Each row is a point. The window is the flat piece filled in between its corners: a triangle in 3 columns, a solid with four corners in 4, and so on. A path goes straight from each point to the next, and from the last back to the first. After which points does the path pass through the window?

Window (3 x 3):
[[ 61   6   3]
 [-67  19   2]
 [-15 -73  23]]
Path:
(1): [ 33  13 -57]
(2): [ 34 -25 -14]
(3): [34  8 58]
(4): [45 15 44]
(5): [ 46 -10 -30]
(6): [-52  -5 -37]
(7): [-53  19  26]
(8): [-17  24  56]
(9): [-40   8 -18]
(10): [-75 -43 -12]
(11): [-92 -13  69]
(12): [64 13 47]
(13): [ 45  -4 -25]
(14): [ 45 -10 -56]
(15): [59 14 44]
(16): [29 42 37]
Through the window after points: 2, 4, 6, 8, 12, 14

Window:
[[ 46 -37  -3  42  76  35]
 [ 34  -3  -4 -61   9 -14]
 [-36 -42 -24 -95 -54 -45]
 [ 55  21 -44   4  -2  17]
 [-17  60   2 -20  26  14]
 [-35  -3  91  26   0 -33]]
Path:
(1): [ 45  16 -49 -28  14 -13]
(2): [ 46   3 -31 -26  -7  32]
(3): [ -6  60  25 -34 -16  70]
(4): [-12  32 -17  -7  48 -40]
(5): [ 11  32  15  23  51 -53]
(6): [-8 15 48 -5  4 33]
(7): [-10 -50  38 -68 -44  37]
(8): [-13 -29 -16 -45 -15 -59]
Through the window after points: 3

Window, 8 rows:
[[ 16  12   0 -19  -4   4  29  -2]
 [ -7 -95 -40  10 -35  21   4   2]
 [-12  11  22  13  35   8  49   7]
 [-11  31 -19  15  45 -15  34  -3]
 [ 17 -20 -11 -18  28  20   9   1]
 [ -7  27  43   4  26 -35  -4  -6]
 [ 58 -20 -15  39  24 -33   6 -16]
 [ 22  18  -2   7   6  35  -1  -4]]
Path:
(1): [16 32  7 11 27 -4 10 37]
(2): [ 13  29  10   4  42  -2  25 -29]
(3): [  0 -54 -21   1  -7  19   8 -16]
(4): [  9 -48 -25   9  -7   3   5  38]
(5): [23 12 -3  2 19  9 11 37]
(6): [ -6  -2  10   6  17  13  34 -45]
(7): [  3  37  19   8  39   3  32 -23]
(8): [ 5 37 16  8 37 -8 24 19]
(9): [ 17 -31   3   1   4  -2   1  32]
(10): [ 14 -34   1  -1  -3  10   5 -35]
(11): [ -3   7 -11   6  32  -1  27 -16]
(12): [  8  14 -10   3  35  -7  14  27]
(13): [  1 -12  -4   7   9  -5  17  24]
(14): [-11 -15   6  11  15   3  18 -35]
(15): [  9 -20  -7  -8  25   5  18 -45]
(16): [ 26 -11 -15  11  14   4   6  40]
Through the window after points: 3, 5, 11, 13, 15

Window, 9 rows:
[[-19 -14  12  28  77  14 -60  32   1]
 [ 22  58 -20 -83 -32  37  -5  49  35]
 [-12  65  15  12  44 -72 -46  21  -1]
 [ 21 -36  41  33  -4 -45 -10  33 -23]
 [-23  34 -17 -82 -80 -24 -18  58   5]
 [-19  26 -35   4 -33  82   8 -13   2]
 [-15 -32  10 -59 -33 -60   9 -66 -40]
 [-93  14  12 -24  -2  19  70  25  -4]
 [-15 -39  73 -12 -12  26 -21 -13 -51]]
Path:
(1): [-11  40 -29 -44  -1   0  -5  23 -82]
(2): [-29  11   8 -14 -13 -20   6   0  61]
(3): [-21  17  29   9  14 -27 -25  15  26]
(4): [ -3  24   3  -7  35 -28 -33  24 -42]
(5): [ -3  23 -19 -65 -21   8  24  19 -95]
(6): [-35 -32  50 -23 -41 -37 -34 -22  51]
(7): [-27 -17  55  -5 -42  23 -19  -3  30]
(8): [ -9 -10  -5 -57   0   8  13  12 -63]
(9): [ -8  16  -8 -32 -19 -13 -10  20 -84]
(10): [-28  30  24 -36 -53 -34  10 -14  72]
(11): [-34 -10  52   9 -20 -16 -37 -10  35]
(12): [-14  -6  -1  -5   6  -4  -5  23 -52]
(13): [-34 -10  16 -25   5  19  14  11 -66]
(14): [-39 -12  67  -8 -27  13  -3  -3  26]
(15): [-12 -15  47  12  24 -16 -59  -6  54]
(16): [ 16   5  -5  -1  18  -2 -45  39 -49]
Through the window after points: 3, 5, 13

Window, 11 rows:
[[-20   1   2 -51 -46 -59 -41 -49   0 -28  19]
 [ 18 -62  13   5  55  22  75  50  25 -45  12]
 [-18  86  -4   6  16   2   1 -22 -26   6 -30]
 [-40  -1  44 -36  -9  48 -67 -34   3  39 -31]
 [ 18  38  14 -63 -36  18  -3  15  18  22 -19]
 [ 23  -4   8 -27 -22  18 -35 -58 -22  59   3]
 [-11  95 -16   1   5  63 -51 -50  48  -3 -48]
 [ 19  30  15 -56  62  -2  20  24   0 -81  58]
 [ -9  34 -65 -33 -64 -17 -58  39  16  39  23]
 [ 70  36  93 -27 -78  30 -34  67 -19 -10  46]
 [ 11  36  16 -29 -15 -53 -45 -13  22  51  24]]
Path:
(1): [ 20  21   2 -34  10  22 -42  -9  -9   1 -26]
(2): [ 35  14  18 -46   6   1 -35  40 -21  -7 -37]
(3): [-12  34  26 -38 -24  25 -13 -21  21  14  23]
(4): [-34  31  16 -14 -27   5 -13 -27   9  53   1]
(5): [ 54  24   3 -11 -14  -7 -75   1  -2  11 -50]
(6): [ 12  32 -41 -25 -23 -18 -54  29   1  14 -10]
(7): [-27  49  -7 -32 -50  21 -14  -7  28  26  47]
(8): [-29  18  -5 -39 -22   4  12 -38  24  17  27]
(9): [ 21  13 -25 -16  33  -7 -70   1 -11   5 -56]
(10): [ 25  -9  26 -39  31   5 -34  27   9 -21 -26]
(11): [ -1  35  31 -28 -47  31  15  -7  10 -16  88]
(12): [-18  27   1 -30  -8 -10  -6 -20  10   2  34]
(13): [ 28  -1  14 -18   5  -1 -48  -9 -16 -31 -10]
(14): [ 25   4  21 -38   3 -12 -52   6  -8   0  -9]
(15): [-24  40  25 -36 -53  26  20  -3  11  25  52]
(16): [-27  62  24 -16 -27  35  12   5  46  27  46]
Through the window after points: 2, 6

Window (12 x 12):
[[ -1 -15 -62  52  19  50 -50  42  18  38 -56 -37]
 [ -9 -65  13  10 -60  -8 -61   9   0  11  39   0]
 [-19  75  32  12  20   4  28   3 -44  14  -7  -4]
 [ 40 -49  28  40   2   0   4  28  13 -12  16  -8]
 [-11   1   1 -10  60 -28  22  -5 -12 -24  35   2]
 [ 10 -66  15  -5  -5 -43   2  40   2 -22 -17   7]
 [-38  13  29   3   7  11  40 -27 -23 -18  -4 -29]
 [ 16  19 -79  -7   7  23  16  18  20  43 -28 -38]
 [ 11 -77  35 -11  21 -17  -6  38  62   6   6  18]
 [-24 -14  14  -2  30  28  14  30 -52  27  30 -29]
 [  4 -44  26  12  25 -34 -16   6  -6  38  15 -41]
 [ 55 -39 -77 -33  25  47 -60  -4   7  59 -43 -32]]
Path:
(1): [ 23  14   7 -10  11  11 -31  45  41   1   5 -53]
(2): [  8 -15  17 -13  -2  31 -39  40  -2   5  -1 -61]
(3): [  0 -22 -33  30  26  -9  36  -8  -3  20  -6  46]
(4): [ -6 -19   3  11   9   4  19   4 -15  26   2   3]
(5): [ 15  -3  -2 -26  42   5 -36  45  39 -40   8 -38]
(6): [  5 -15  21  -4  25 -12  -2  34   0  -7  15 -31]
(7): [-32 -36  10  50 -15 -13  34 -17 -13  29   7  27]
(8): [  5 -95 -10  25  24 -18   0  11 -11  44  -7  41]
Through the window after points: none

Window:
[[-23 -11  89  10  34  49  -2 -75 -20  39 -12 -22  12 -16]
 [ 24 -22  -7 -19  41  28   7  19 -19  47 -27  18  -7  47]
 [ 18 -30 -24  51   7  -6  37  -2  59  25  53 -33 -48  -4]
 [-26 -45  39  43  14  -6   4   9  29  -4  22  11  25 -62]
 [-21  22 -77 -35  36 -29  20 -33  -6  -9 -12 -10 -40 -53]
 [-33 -36 -32 -40 -12 -16 -26 -95  -1  21 -13  -8  17  20]
 [ 30 -73  10  -4 -46   2  16  -5  43   3 -27  30 -12 -37]
 [-51 -45   0 -55 -25 -53  64 -26 -45 -27 -65  54 -44   7]
 [ 18 -11 -27  79   0 -27 -24 -51 -10  29  45  31 -30   9]
 [ 47   8  22  -1  20  -9  -4  31 -70  61  38   0  29 -12]
 [ -4 -19 -12 -24  30 -38  -1 -37 -32 -73  55  19 -28 -56]
 [-22 -24  -9  -5  26 -12  13 -45  33 -63 -56 -80  -2 -61]
 [-54  22  30  -8 -75   7 -51  22 -17  42   2   9 -10  12]
 [-18  34  13  -2  15  29  22 -29 -19 -27  -4 -20  51 -38]]
Path:
(1): [-33 -19 -37  -2 -21  30   6 -15 -55  -1  -5  -5 -30 -21]
(2): [  5   8  26  -7  -1 -27  -7 -21  28  17   5 -11  -5   4]
(3): [-29   2  34  -1  17 -37 -16 -19  28   1   7  12   5 -31]
(4): [  5 -48 -14  11 -26  27  14   2 -36  -7  11  -8 -10 -30]
(5): [-48 -31 -52   0 -32  19   6 -24 -43   8  10 -15 -44 -30]
(6): [ 53   0  29   2  32 -30   8 -23  29  14 -12  23   9  12]
(7): [  2   1   8 -12  11 -27  -5 -13  29  -2 -16  11 -12 -25]
(8): [-41 -26 -45   7 -39  11  21  -2 -77   2  31 -23  -4 -14]
(9): [-63 -46  -9  12 -10  30  13 -47 -72   3  10 -42  -6 -47]
(10): [ 46   2  16  -3  42 -32  13 -19  53  -4 -17  16  -1 -12]
(11): [ 10  -2  18   2  13  -7  17 -11  13  17   3   1 -10   2]
(12): [-32 -70 -46  20  15  55 -18 -12 -33  32   1 -19 -13 -13]
(13): [-29 -33 -19  -7  -9   4  -6 -63 -23  13   5 -13 -12  -7]
(14): [ -5 -10  30 -26  16 -27  -3 -41  24  14 -31  15  27   7]
(15): [  9  -6  16  25   2 -20 -12 -30  16   4  15  13  -5 -15]
(16): [ -8 -63 -20  -2  -6  41  29 -34 -56  34 -10   2 -20 -20]
Through the window after points: 3, 11, 13, 15

Window:
[[-32  54  11  31  -3  28  16 -15 -38  -4  37 -33  32  -2]
 [ 11  40  20  13  19  25 -50 -24 -23 -18  15  21  14 -31]
 [-28 -31  -8 -25 -36  12  35  26  -5  21   6 -15 -95   1]
 [-19  -2   1  11   3 -51  19  45 -44   3 -37   8  -5  20]
 [ 31  -5  13  -6  61  33  21 -59  17   2  18 -40 -53  47]
 [  0   0  10  48  24  34  30 -78  19  -3 -31  29  -3  -7]
 [-45 -33 -16 -16  32   8  48 -18  24  -5  48   4  25  -5]
 [-19   5  37 -32   2 -48 -25   0  40  83 -26  -3   0  18]
 [ 13   2  14  20  73  53  36  10  25  38 -18 -47 -16  16]
 [-48 -22  18  47 -24 -18 -17   6   2  -1 -16 -13  51  -5]
 [-16  -6 -31  16 -51 -42  22  38   0   5  40   7  32   7]
 [-11 -45 -31  42 -43 -24 -12 -27 -68  51 -58  19 -13  -3]
 [ 23  -9 -26  21 -17  -4  44 -47 -49 -43 -14 -19  35 -33]
 [-12 -33  43   6 -11  10  35 -13   1  27  68   5 -71 -29]]
Path:
(1): [  2   3  21   1  -4  28  21 -10 -22   4   2   9   8  28]
(2): [-41  -2 -20  51  17 -54   5  -6 -10  11 -10 -33 -18 -36]
(3): [ -7   6 -15   7  32  -5   8 -27  14  17  14 -41 -17   0]
(4): [ 20 -25  62  -3  18  40  26 -20   3  19 -23  23 -16  51]
(5): [ -8 -14  28  -6 -36   9  27  -3 -31   4   8   7   6  11]
(6): [  0   7 -73  48  29 -29  -2 -19  11 -12   1 -25   3 -45]
(7): [-24   7 -16  34   4 -41  10  -8  13  18   5 -21   2  -8]
(8): [  3 -29   7 -17 -41  12  11  20 -27  25   4  25   9  24]
Through the window after points: 1, 3, 5, 7

Window (14 x 14):
[[ 42  14  15 -53 -40  -9  -3  19 -44 -95 -40  10 -12 -24]
 [-10 -27  -9 -13   6 -29 -22 -40  -9  13  27   4 -24 -16]
 [-47   4  16   7 -12  -2 -21  64 -59  -2  41  28 -44 -20]
 [-33 -32  50 -29   4  13 -22 -18  14 -31  12  34  -9   9]
 [-14 -34  14 -31   0   0  -1  42  37 -39  20 -24  -9 -18]
 [  7  77  -2   6   1  16 -34  -7  73   9 -26 -57  31  54]
 [ 58  63 -22 -30   9  59  -7 -19 -45 -12  16 -74 -30  55]
 [ 17 -25  -7 -41 -48  28 -17 -28  -6  -3  25   9   3  12]
 [  3  38 -65 -42  28  42  33 -21  82 -28   5  -2 -15  11]
 [ 39  41   8 -36   3   9  22   7 -61  41  82 -12  -6   6]
 [-29   2  -1 -29   1  -2   1 -31 -35  64 -14 -48  -5  42]
 [  0 -22  11  13  -2  10 -26 -20   1 -21 -23  12  70   3]
 [-15 -14  45   4 -21  21  15  13  37 -15   1 -19 -16 -51]
 [-29  -2  11  -3 -35 -10  -2 -24   5 -65   7  -1  35   0]]
Path:
(1): [-29  40  20 -50  15  25 -52 -33  -6 -19  16 -13  56 -31]
(2): [ 15 -21   1   8 -12   9   0  -6  -4 -14  -7   1  11  23]
(3): [ 13  -2   4  16 -12  -8  17   2  27 -19  10  -3  -6  25]
(4): [ -6  13   4 -33  -4  23 -27  -4  -3 -23   9  -5   6 -20]
(5): [-29   0   4 -31   7  11 -18 -11  14  -1  23 -12  13 -10]
(6): [ 14 -18  20  26 -18   0   9   2   5  -4  12  -1 -31  28]
(7): [ 10 -21   2 -12 -14   1   8   8  18 -21  13 -11 -13  17]
(8): [-22  22  15 -63 -13  44 -39  -2  -1 -20  13 -17  17 -51]
Through the window after points: 1, 7
